Each wall is flat, endless, passes through zero and stands at right angles to its row. A trip goes straight from one point to another. Which walls does it cross, in order?
In the rows, zero is written as 128.

Walls:
(1): [180 194]
(2): [161 122]
(3): [104  62]
(4): [125 114]
(5): [116 158]
(6): [111  63]
(7): [127 155]
(8): [178 118]
(9): [122 232]
(10): [224  98]
Trips:
[182  36] to [139 114] -> none
[147 107] to [157 126] -> 1, 3, 6, 4

Walls:
(1): [120 151 122  99  46 127 157 139 118]
(2): [126 127  90 124  28  86  99 168 107]
(3): [139 189 189 155 115 118 207 174 177]
(4): [128  88 111  90 203 192 166  43 100]
(5): [160 184 102 122  87 167 101 136 129]
(6): [133 147 194 185 129 199 228 157 122]
(7): [111 139 124 144 105  95 202  66  96]
(8): [134  72  96  62  75 135  82  46 149]
Trips:
[ 64 144 154 190 174  68 115 149  69] to [135 155 149 136 123 179 119 149 107] -> 7, 5, 1
[146  37 166 127 109 102 143 118  21] to [170 166 140 126 125 137 178 131  93] -> 8, 3, 2, 5
[130  98 143 154  27  73 109 112 123] to [ 62 213 104 155  51  79 175 156 168] -> 3, 8, 6

Walls:
(1): [109  60 170 132 179 186  97 113 143 113 156  93 206 117 210 120 106 170
  93 108]
(2): [133 131 176  54 169  62 101 109 128 144 103  68 181 126 177 148 162  90
 126 108]
(3): [108  95 115 105 123  72 173 133  81 130 100 153 143 107 126 133  55 140
 110 144]
(4): [111 153 171 109 102 187 156 106 192  97 171 194 163 125  59 136 134 119
 132  43]
(5): [137 104 126 185 155 164 140 127 203 126 112 113 129  63  93 112 103  96
 127 181]
(6): [128 179  84  93 114 165  53  87 166 164 162 176  79 104 163 141  58 115
 118 143]
(7): [191  57 200  81 154 158  93 174 182 174 112 116 160 156  77 184  28 121
 176 196]
Trips:
[113  49 145 153 141 145 127 133  88 176  90 110 159 175  80 114 143 186
 112 161] to [152 170  90  73 135  41  75 103 139  80 104 164 141  85 146 158 179 114
  53 171] -> 5, 2, 7, 1, 6
[155  82 141  91 160 134 108  76  85 103 118 175 119 168 119 169 146 141
 171 123] to [134 194 157 128 179 192  84 168  50 202 174 118  75 111  99 131 127 114
  93  88] -> 3, 6, 1, 2, 7
[142 158 158 173 113  76 115 132 101 154 138 152 121 138 127 104  72 196
 125  75] to [ 99 120 174 162 128 155 109 205 118  91 124 160 124  95 140  82 120 132
 162 132] -> 1, 6, 5, 7, 3
[163 195  94 218 146 145  88 146 114 143 170 111 157 115 147 183 181 109
 142 164] to [145  93  57 103 231  84 150  90 116  85 180 153 147 144  94 129  58 157
 121  44] -> 1, 5, 4, 3

Walls:
(1): [135  71  91 105 132  81 189 126 159 209  99 126 214  93 106 194 220 194
 154  73 106 160 155 133 187 135 149 111  92 136 133 157 145 154  98 120
 140  51  85 123  89  91 168 153 126 169 123 177]
(2): [183 112 170  89 141 121 141  67  99  73 197 141  95 119 150 116 198  94
 101  91  84  91 135  66 132 107 101 157 153 132 152 121  99 101 117 123
 153 131 176  87 156 128 137 152 180  75  95 194]
(3): [112 185 101 102  71 131 159 161 136 139  73 117 120  90  88  94 172 142
 167 145  66 166 146 173 110 173 101 135  71 129 114  96 135  96  71  75
 121 159  86 126 111 169  56 202 172 174  99 123]
(4): [118 119 118 145 195 181 162 165 121 158 101 154 184 172 108  75 126 123
 110 117 135 106 125 100  95 200 145  81 141  90 121  95 148 103 148  92
 138 143 147 141 129  97 112  74  97  87  87 187]
(5): [122 103 109 177 110 151 172 100 123 104 132  78  88 103 136 129 155 124
 141  78 145 164 142 126 120 101 119  26  96 165 131 125  65  92 155 143
 133  57  80 104 159 115 143 100 158 128 191 138]
(6): [125 106  62 134 152 149  59  99 160 128 178 128 118 114 153 142 155  86
 146  60 139 135  73 115 190  82 161 131 157 176 122 104 110 108 114 147
 129 113 157 116  92 151 145 111 158  87  85 146]
(7): [123  66 199 122 122 152  76 125 160 100 128 110 148 127 112 115 163 145
  35 154 113 129 149  98  97  99  65 110 117 136 129  73 123 106 172  86
 107 130  75 140 199 143 130 153 156 121 140 101]
(8): [117  70 163 148 144 133 161 109 139  97 134 111 173 150  89 122 186 160
 102 126 155 143  85 169  78 169 111 130 190  83 105  69 137 144 147 165
 142 128 211  59  77 113 149 110 109 112  85 197]
(9): [189 150 127  77 106 129  80 127  81 178 126 153  97 148 109 147 170 146
 109 141  69 131  78 118 111 132 139 125 146 180 102 145 103 116 111 120
 135 121  97 192 195 122 189 184 119  98  77 164]
(10): [ 78  71 165 244 140 164 131 144 109 118 144 176  94  82 106 135 169 155
 147 155 149 140 130 149 186 145 151 129  81  86 114 215 137 109  73 138
 171 170 154 129  82 179 157 142  96 143 106 122]
(11): [113 167 167 107  88  86  81  91 129 108 136 152  94 130 161 103 118 173
 122  53 145 115 199 136 139 107 113 208 101 152 127 160 147 110 155 151
 128 138 160 131 216  78 140 128 111 152  98 153]
(12): [174 143 177 168  97 107  40 123 124 124 105 164 161 168  92 103 138 192
 114 128 153 158  94  77 146  81 115 106 108 140 131 103  98 102 105 118
  64 146 109 116 172 122  92  96 129 166 138  60]
Trips:
[129 120  63 161 105 155 156  78 140 131 103 179 144 178 194 150 129 189
 189 171 123 154 145 119 161  85 118  53 132 185  79  84  87 159  59 106
 109 247  91 103  96 120 210 144 115 105 188 156] to [143 131 188 204  83 136 113 132 149 105 128  98 166 163 113 111  94 161
  72 194  79  90 146 106 170 146  73 134  84 127 156 137  34 190 130 124
 144 135 131 121 117 147 122 180  75 131 114  92] -> 6, 7, 1, 5, 9
[ 90 170 138 175  58 122  78 100  72  36  92 163 143 125 147 138 107 155
 199 166 167 119 127  80 147  63 151 111 206 140 152 144 158 146 196 169
 138 191 133 167 144 177 132 121  45 100  89 123] to [185 127  78 143 163  91 170 101 138 135 122 111  82 132 184 165 182 126
  79 107 193 101  75 171 126  94 206  80 149 109 143 231 144  93 196 119
 197 148 168 137 163 134 166 162 122 184 135  92] -> 5, 12, 2, 1
[141 126  71 185 148 103 166 156 130  99  96  64 124 154 128 123 159  77
 140 120 152  96  96  97 196  44  79 126  93  33 104  96 148 143 146 163
  81  90 108 117 149  80 147 130 155 100 108 114] to [106 132  90 150 143 133 186 146 120 171 136 119 144 154 118 120 134 121
  84 127 184 158  87 136 106  92 110 109  95 137 149  85  75 146  19 115
 151 132 112  39 106  86  84 132  98 139 131 133] -> 4, 7, 2, 3, 10

Walls:
(1): [125 126 126  85 118 178 143 188 138 166 119 111 128  96 100 165 103 180
 151 126 195 171 132 113 162 117 156 132 104 133  77 122 143 196 159 216
 112 136 109 157 108  66 190  82 126 141 123  76]
(2): [111 125 121 124 108 125  94  92 157  69 100  62  98 126 164 135 136 108
 108 124 155 149 131 129 136  50 118  86 194 128 133 120 119 124  75 145
 138 135 128  97 133 152 135 120  71 131 144 174]
(3): [ 67 113 136  95  92 104 152 158 133 123 124 103 106 144 109 176 178 143
 121  92 160 118 201 125  87 117 103 116 144 136 126 116 122 124  86 146
 101  83  94  92 146  79 215 120 147  97  77  88]
(4): [107 122 161 183 116 130 133 148 189 128 138 103 151 134  80 143 132  69
 186 127 153  28 120 152 103 131 102  93 135 153 124  83 130 132 165 101
 118  70 206 132 130  47 111 121  50 118  92 133]
(5): [ 91 114 137 177 108 117 111 125  89 131 112  58 218 148 132 143 167 127
  64 172 152 111 184  60  88 138  82 178 118  88 105 147 107 103 157 164
 173 128 141 113  92 163  83 143 135 116 151  86]
(6): [133 129 123 106 125  99 215 184 127 216 183  87 135 148 156 135 125  99
 156  97 178 132  94 140 129 126 158  96  91  91 144 174 133 119 127 128
 106 107 153 139 123 113 153 109  99 162 121 167]
(7): [128 175 150 117  94  91  90  94 132  90 112 143 104 174 141 165 134  78
 138 163 120  85 113 181 125 131 120  94 116 134 136 156  87 185 116 133
  98 148 185 110 119 121 104 119 127 141 143 156]
(8): [118 168 134 118  13  69 156 193 155 168 188 168 177 115 121 107 103 115
 137 120 112 109 114 102  98 112 171 162  72  69  98 163 138  94 109 107
  92 151 129 103 106  87 157  94 117 114 101 112]
(9): [138 136 136 136 125 153 205  43 157  58 144 130 117 135 119 137 117 120
  70 136 193 129 143 131 198 147 110  92 141 127 116 155  84 132  60 109
 142 125 140 116 119 211 101 121 121 179 170 123]
(10): [117 146 108  81 109 156 145 116 169 110  90 203 144 127 138 148 142 135
  92 183 136 111 154 119 139 151 249 184 117 121 123  75 144 103 147 158
 119 193 133 116 134 160 124 117 173 105 136 154]
Trips:
[162  60 162 139 102 116 147 124 111 166  94 148  68 128 136 107 124  96
 191 136 162  85 153  77 131 136 119  79 164 172 125 163  23 174 161 191
 155 139 139  86 155 152 164 197 104 109 139 150] to [104  71  78 137  56  80 110  69 183 137 171  85 136 221 121 134 153 148
 173 141 165 130 104 143 104  88 133  92 123 183 101 199 112 120 170 167
 131 139 149 120 137 158 169  99  94 127 154  88] -> 5, 8
[159 108  95  98 123 175  94 139  68 147 134  61  71 147  92 101 140  89
 137 149 120 175 114 149  99 147 111  99  63  61  85 123 201 160 125 164
 111 126 100 135 117 154 126 147 118 126  79  91] to [138 179 112 129 108 132  85 185  94 138  68 190 129 169 160 124 130 144
 169 129 122  84 150 187  80 188 157  83 133 174 143 135 164 184  68 167
 188 116 149 127 103 126 180 208  98  98 145 124] -> 5, 7, 6, 4, 10

Walls:
(1): [112 167 162  44 152 114 133 133 150 161  79 118 117 138  90 124 147 135
  92 152 142 165 164 157 140 103 177 210 127 172  82  75 168 165 133 131
 114 151  70 120 172 141 136 109  85 160 132 101]
(2): [133  62 138 143  90 107  82 133 167 140 169 165 132 136 120  91 142 198
 175 117  94 184 157 134  86 131 140 189 111 148 102 169 138 130 132 144
 154 148 179  97 148 108 122 178 126  56 175  92]
(3): [105 143 139 102 147 152 160 123 183 121 116  78 147 121 107  89 154  87
  36 113 152 125 140 196 142 151 128  77 171 128 134 142  99 148 141 140
 193 177 115 182 134 149  51  71 117 112  65 141]
(4): [ 80 112 178 169 104 149 128 112 103 194 181 108 164 161 111 112 119 179
 148 127 178 102 130  99  95 110  39 104 136 127 116 167  98 140  99 125
 107 177 170 114 130 121  79 144 169 135  42  97]
(5): [ 93  92 150 123 177 160  99 159  78  74 113 145 139 168  88 132 157 152
 103 144 123  64  74 113 138 112 144 148  72 130 111  71 183 121 105 118
 177 104  89 102  95 111 109 113  71 161 137 186]
(6): [125 127 122 106 132 174 138  98 107  59 168  70 103 162 117  98 145 148
 100 181  97 126 135 160 120 127  90  97 100  76 114 155  64 180 138 145
 102  91 109 168 126 156 117 205 154 100 125  60]
Trips:
[170 106 154  93 129 102 126 124 154 103 180 113  90 140  92 114 119  92
 126 113  92 122 192 181 141 115 174 172 109 171  96 124 153 145  59 114
 144 151 105 122 146  64 165 133 127  58  67 158] to [105 117 135 107 159  81 122 172 144 143 164 109 154 166 112 198 116 142
 120 144 110 117  90 131  64 156 187 153 123 103 111  96  98 161 131 134
 113 106 126 171 113 115  66 160  84 112 120 188] -> 6
[ 72 106 120 135  84 164 185 171  86  79 124 103  74 140 137 111  94 115
 138  96 174 140 191 168 106 170  89 128  68 134 124 101 174  96  86 160
  55 162 150  88 140 140 144 125 190  38 183 111] to [170 152 122 128  98 130  74 179  84  86 150  61 141 100 137 188 114 119
 133  94 134 112 147 178  99 114 129  55 146  78 147 103  79 111 112 109
 169  89  94 115 141  96  73 150 168 124 139 167] -> 2, 3, 4, 5
[127 122  88 168 178 147 171  71  78 159  99 121 122 114 161 132 167  80
 119  87 196 139 121 103 158  77 208 190  74 190 123 144 155 172  64 125
 123  67 148 124 118 162 173 150  86 103 101 148] to [173 122 138  60 183  65 118 122 133 193 132 144 123 143  91 170 101 111
 183 177  99  96 156  37 163 122 150 137  95 111 182 117 123 127 154 172
 108 129 105 188 109 101 127 155 146 152 152 124] -> 5
[ 78 154 116 165 128  70 103 176  74  45 145 142 155 115 163  80 115 100
 101 144  98 171 111  78 122 141 124 146  97 109 151 113 167 122 119 127
  94 124 183  78  84 124  70 140 159 122 130  90] to [101 137  97 168 130  93 123 159  84 136 117 146 149 126 172  48 109 167
 169 138 121 126  98 111 121 108 163 127 114 143 122 142  99 128 126 152
  64 131 124 154 139 143 157 178 202  93  88  87] -> 5
[112 124 148  66 151 113 118 108 132 195 126 108 135  89 116 116 140 121
 117 149 132 118 115 145 148  91 183 143 103 132 107 159  74  73 129 145
 133 142  55 148  87 129 114 158  91  99 146 150] to [189 118 109  76 100 192 143 137 119 169 132 147 169 157 100 146 118 130
 127 139 110  74 141  81 158 217 173  66  99 112  94 127 136 164 118 111
 168 141 182 162 143 123 160 127  89  77 108 105] -> 2, 1
[141 150 237  73 109 178 103 128 108 183 123 152 101 120 101 147 123 177
 127  77  85  99 172 100 175 135  81 156 121 162 208 124  96 109 175  88
  71 159  88 110 128 124 136 149  74 150 121 121] to [ 91  97 149 157 206 147 106  83 122 163  87 121 162 141  99 101 156  68
 100  86 131 176 134 104 164 115  60  73 116 114 127 180  77 108 139 110
 195 141 153 101 143 170 134  69 155 118  90 144] -> 3, 5, 1

Walls:
(1): [126 132 135 167 128 131 101  77 119 130 150 114 118 153  83 123 176 146
 138  83  80 148 163 143 183 143 123 122 103 131 128 119 121 130 163 107
  71 136 122 107 106 165 173 166 138 145 161 137]
(2): [ 84 170 142 129 125  93 101 180 146 153  87 108 168 108 112  85  89 102
 164 183  68 149 124 157 150 106  94 134 126 116 122  84 161 152 110 175
 139 103  98 160  99 203 143 125 107 158  97 149]
(3): [132 162 154 131 122 115 146 136 154 152 192  50 107 148 131 229 125 123
 107 179 125 145 129 109 150 135  82 153 135 166 103 118  57 188 149 116
  89  81 117 143 147 126  98 183  71 144 117 138]
(4): [138 110 104 112 107 167 175 165 172 119 137 193 118  80 116 130 131 113
 173 200 169 105 121 133 171 100 139 171 125 128  91 146 180 120 130 116
 158 162 106 138  82  72 127 114  91 113 122  99]
(5): [147  72 137 133  94 129 111 114 172 140  82 155 159 191 185 165 155 151
 197 103 115  87 156 159 106 114 128  98 115 209 195 146 118  72 156  91
 129 166 173 122 103 157 134  79 141 121 160 107]
(6): [139 107 120  71 125 159 190 133  91 107 149  96  59 131  95 140  95 168
 144 145 134 173 127 100 137 113 120 157 119 175 139 142 145 164  98 121
  53  87 101  91 129 148  67 123  70 124 155 123]
Trips:
[ 93 171 146 156  87  99 120 150  93 100 194  64 110  95 103 132 148 153
 159 114 148 138 167 129 122 114 166 130 150 166 155 121  71 127 144  57
  66 206 159 162 110 145 138 125 165  69 102  99] to [107  67 139 105 122 163  65 125 123 122  80 183 114 136 202 162 203 133
 141 155 147 164  95 146 114 175 114 105  83 121 175 166 134 145 191 178
 116 137 148 102 120 131 137 170 150 122 139  91] -> 6, 3
[101 173 157 199 202  87  90 106 127 130 103  75 125 123 117 161 136  91
 129 168 119  87  98 110 168  94 115 152 119 113 165 109 132 137 150 160
 106 124 159 133  68 159 138 146 109  91 116  83] to [136 185 166  66 144  94  97  79 105  92 133 125 155 109 106 153 107  99
 190 140 135 143 155 143 121 113 160  41 163 119 163 180  88  77  50 112
 125  75 135 177 110 150 118 152 188  61 135 102] -> 5, 3, 1
[123 121 166  99 137 149 128 128  84  99 132 134 146 152 169 163 151  99
 146 119  95 154  55  69 103 110 141 127 185 168  88 130 131 100 162 106
  40  69 136 130 145 142 119 127 161 132 126 132] to [161  56  69 153  99 137 132 151 135 133 125 172 186 174  92 133 145 125
 186 132 163 129 130 124 170 123  92 126 104 128 121 165 183 114  56  93
 129 124  97 104 105 166 159 117  96  87 104 118] -> 4, 3, 2
[ 99 131 161 137  98 124 129 125 110 133 139  62 150 178 172 125 104 103
 122 172 150  94  83 117 158 183 112 129 101 173  92 125 174 162 100 124
 159 165 166  90 129 110  85 158 127 133 101 116] to [125 161  82  75 110 141  84  73 107 109 112 122 222  95 152  88  98  85
 186 107  97 173 148 126 122 169 126 153 141 105 102  70 115 165 111 168
 158 102  69 196  85 136 132 120 114 176 136 121] -> 6, 4, 3
[144 110 128 107 143 109 163 189 161 115 117 107 104 143 121 120  70 103
 124 129 140 153 150  98 145 127 145 105 156 136 139 124  86 122 113 162
 159 168 113 130 144 135  71 116  61 156 143 172] to [119  87 183 124  68 164 108  97 122 173 133 113 100 117 168 125  95 111
 120 161 117 101 109 108 186 109 114 139 151 127 162 119 208 115 147  63
 122 149 118 157 159 171 154 147 108 123 131 143] -> 5, 1

Walls:
(1): [126 198  88 146  94  78 193 146  89  82 124 110 153 153  59 108 154  93
 128 163 111 129 136 153 172  92  85 112 136 111 110 104 190 110 175 223
 105 112 119 150 180  96  64  37 119 116  96 126]
(2): [161 119  61 162 105  94 118 197  87 101 114 142  98 130 142 216 143  74
 131  97 165  94 155 118 157  93 177 128 138 131 115 135 128 101  90  83
 171 176 125 141 117 146 106 107  70 154 162 184]
(3): [137 136 118 133 107 134 119 141 116 159 118 122 119  77  98 193 132  78
 102 137 118 116 115 148 138  50 139 121 100  94 106 142 107 165 158 157
 138  93 175 132  82 103  70 140 154 126 128 126]
(4): [100 191 136 155 151 170 111 131 133 175 159  69  96  79 139 123 134 155
 130  77  78 132 167 142 181 150  51 126 107 133 117 187 106  91 126 102
 110 144 108 123 113 166 119 194 160 173 123 133]
(5): [144 166 188 146 115 128 170 152 104 124 120 156  88 198  93 118  82 137
 144 156 102 168 138 150 117  97 134 249 199 162 185 162 149 183 110 130
 120 160 171 108  63 162  66 121 131 143 129 165]
(6): [175 163 155 163 121 130 147 172 118 182 148 132 185 139 127  33 104 151
  74 233 147 113 168  87 156 154 152 109 176  86 119  55 116 148 132 181
 109 123 116 144 181 159 106 106  92 137  95 125]
(7): [121 103 100 195 147  97 105 127 140 163 114 110 167 164 137  81 133  78
 178 117 150  80 129 124 143 112 121  85 177 145 166  93 131 137 148 161
 143 103 172 158 188 172 147 137 148 107 139 132]
(8): [140 127 132 135 141 144 137 166 120 103 116 141 105 159 112 186 158  87
 172 153  54  87 119 122 143 125 113  62 122 143 148 152 134 141 108 143
 149 146 137 102  49 155 156  87  67 129 103 147]
(9): [147 109 181 168 202 111 111 125 172 109 152 129 175 126  72 142 172 144
 103 122 107 192 119 179 147 133 144 117  70 122 152 105 144 141 122 145
 143  93 157 123 184 126  73 142  70 101 161 108]
Trips:
[122 153 151 114 109 125  84 197  92 157 112 176 184  81  87 102 129 167
 119  68 174  74  97 120 149  93 147 136 128 165 185 117 142 134 116 157
 151 142 109 119 134 120  81 135 114 146 114 162] to [170 166 150 157 151 110 149 100 128  91 136 122 130  85 109 128 143 161
  80 178 106 161 144 165 226  59  95 104 124  72 145 114 102 219 134 133
 142  58 118  61 131 171 131 123 151 146 189 165] -> 4, 2, 7, 8
[112 115  59 145 157  60 102  72 153 117 140 112 173  63 114 185 106  57
 129 132  78 120 183 127 112  99 161  84 117 166 177 159 132  69  53 119
 127 141 124 126 199 159 164 140 123 156 152 147] to [ 87 160  75 151 169 108 122 136  79  95  84 149  45  54  44 153 126 122
 139 168 124 107 136 161 201 115 159  84 163 161 149 119  69  77  76  86
  92 154 186  94 117 151  93 138 138 138 108 181] -> 3, 1, 9, 5, 7
[133  52 107 145 123 124 128  99 153  95 147 176 114 172 177 159 134  97
 169  55 101 147 136 119 106 115 150 132  59 147 149  92 152 121 143 147
 133 112 105 112  77 139 101 176 118 111 166 150] to [129 145 125  96  98 190  83 150 136  76 142 115 224 102 129 146 122 116
 134 124 128 159 117 149  81  83  89 110 152 209 156 127 141 114  71 107
 121 133  77  82 189  95 197 133  97  89  95 118] -> 3, 7, 2
[ 84  93 140 125 140  78 123 114  94  93 163 121  89 132 128 105 151 117
 136 106  29 223 176 170 148  95 113 141 128 200 180 129 140 201 119 177
  98 128 104 124 161 121 129 184  88 131 172 120] to [120 137 145 151  46 116 133 191 158 187 122 120  77  74 159  99 128 153
  93  37 151 135  92 155 142 165 121  82 116 114 147 157 145  98 116 176
 123 171 105 108  98  73 173 151 132 180 177  90] -> 7, 8, 1, 5, 9, 2

Walls:
(1): [163 118 117  41 124  91 136 138  98 152 169 165 122 119 140 118 174 176
 133 125 160  50 131 103 189  87 145 133 135 144 184  94 123 185 128 128
 141 141 106 106 118  32 130 134 118 114 183 110]
(2): [188 136 132 173 171 203 142 159 129 113 125 114 160 142 168 122 144 152
  48  92 156 127 163 128  83 111  98  55 188 139 154 217 152 188  63 132
 106 138 149 118 169 184  81 133 157 137  74 117]
(3): [115 197  74  57 123 123 179 185 191 129 103 109  80 219 137 119  90 197
 166 120 144  80 128 107  58 115  82 196 178  64  61 146 169  93 168 116
 126 155 146 123 212 148 111 120  79 138 184 198]
(4): [159 193 111 108 163 195  80 119 184 111 132 139 169 107 103 156  93 127
 103  71  89 159 145 100 116  91 126  32 148  93 208 134 130 148 140 111
  92 159 129 239 158 167 128 167  74 181 130 127]
(5): [110 124  95 212  93 139  99  98 100  89 108 101  99  86  86  26 112  72
 150 122 136 108 114  96 208 196 131  94 151  99 132  62 167 134 153  65
 110 145 124 175 134 134 119 172 146  98 157 163]
(6): [159 144  93  83  79 135 122 168 133 122 145 103 166  85 157 111  48 113
 125  96 193 126  82 145 153 207 176  96 161 132  46 179 212 107 113  73
 150 149 102  93 135 161  85 106 134 129 181  93]
(7): [127 190  88  88 103 139 122 139 133 123 178 173 152 202 154 107 158 118
 112 152  73 100 154  97  99 132 137 167  77 152 120 139 154 165 147 154
 194 144 136 115 111 149 110 141 131  57 162 112]
(8): [103 154 157 122 103 134  69 130 120 101 168  92 131 142 161 194 158  93
 141 127 138 137 148 129  95 117 129 142 170  83 117 110 125 129  88 128
 127  82 161  51  93  94  65 126 157 186 111 127]
(9): [144 131 119 146 113 135 110 143 157 123 111 109 128 131 100 138 162  91
 111 117 117 205 152 129  96 104 167 130  74 142 141 188 152 101  75 102
 108 101 158 141 133 101 146 128 103 170 177 112]
(10): [119  49 171 166 134 173 163 113  41  73 110 121 173 111  78 119  99 127
 117 115 130 123  61 142 126 108 118 128 138 119  77 172 123 170  78 181
  42  90 190 136  83 167 125 119  86 193 189 129]
Trips:
[159  97 155 143 168 104 183 146 144  87 107 133 152  96 101  77 103 175
 106 182 162 163 152 114  97  45 129 105  83  68 158 114  84 134 104 132
 130  91 162 169  68 191 136 116 206 124 143 156] to [ 94 110  83  91 169 129  94 152 127 123 106 131 133 207 146 121  76 107
  88 134  98 118 180  51 115  46 101 168 134 126 170 125 119  68  97 194
 118 200 163  28 197 131 140 147 170 192 212 154] -> 3, 7, 8, 1, 10
[139 131 181 157 141 145  87 102 196 241 148 130 144 123 154 171 128 120
  93  93 236 204  68 146 137 113 172  97 112 176 150 132  42 138 159 150
 118 101 132 125 166 175 174 202 138 168 137 163] to [130 196  89  96 190 203  97  97 117 152 121 116 163 163 171 186 127 136
 198 104 114 107 100 132 146 123 168 119  79 159 135 145 121 168 173 149
 162  87 176 157  46 158 103 192 160 108 141 120] -> 8, 7, 9, 1, 2
[118 171  99 170 111  81  91  41 148  97 186 168 140  58 127  90 147  72
 114 160 118  35 178 113 148 153 148 129 123  72 132 135 179 137 191 117
 137 199  87 154 143 148 127 152 207 146 113 177] to [114 153 133 144 125 161  96 178  95 153 136 216 101 158 106 144 175  72
 159 104 147 187 148 148 124 142 147 191 128 142  88  84  68 173  82 111
  85 161 167 221 116  84 152 143 122  95  90 101] -> 6, 9, 1, 8
[ 64 111 104 124 101 124 184 152 122 135 172  88 128 132 184 134 149 112
 181 204 133 118  84 173 157 105 169  76 102 156 139 103 121  88  60 133
 111  50 170 134 152  57  99 100  92  87 114 144] to [149 121 123 116  90 182 135 115 111  96 153 154 149 112 151 131 173  97
  95 209  77  55 199 119  50  66 168  52 159 133 151 109 125 228 149 159
 169 139  59 103 123 141  50 107  94 126  99 138] -> 7, 10, 9, 2, 4
[145 114 138 144 165 124 155 159 107 123 147 166 130 143  74 135 112 145
  58 160 160 155 139 167  68 141 114 107 141 121 129  96 124 109  60 101
 136  97 150 140 104 106 125 182 112 162 150 147] to [119  13 143  74 166 161 147 110 201 130 151 138 188 132 140 161 155  61
 152 146 112 118 137 101 128 214 197 137  56 151 118 141 113 152 164 130
 183 145 109 124 119 160 137 148 204 166 140 154] -> 4, 7, 6, 2, 8, 10
[109  72 178 125  83 144  49 111 204 120 109 142 152 125 156  96 103 115
 130  63 142  78 166 140 168 131 117 125 159 146 130 154  74 184  83 112
 113  84 104 126 158 176 105 129 180 151 198  89] to [222 127  83 115 118 102 101 156  82 130 113  91 120 196  95 108 149 164
 186 115  41 119 172 159 126 146 148 132 115  93 112 127 167  86 126 128
  45  74  80 148 108 160 126 138  45 145 136  80] -> 3, 1, 8, 2, 7
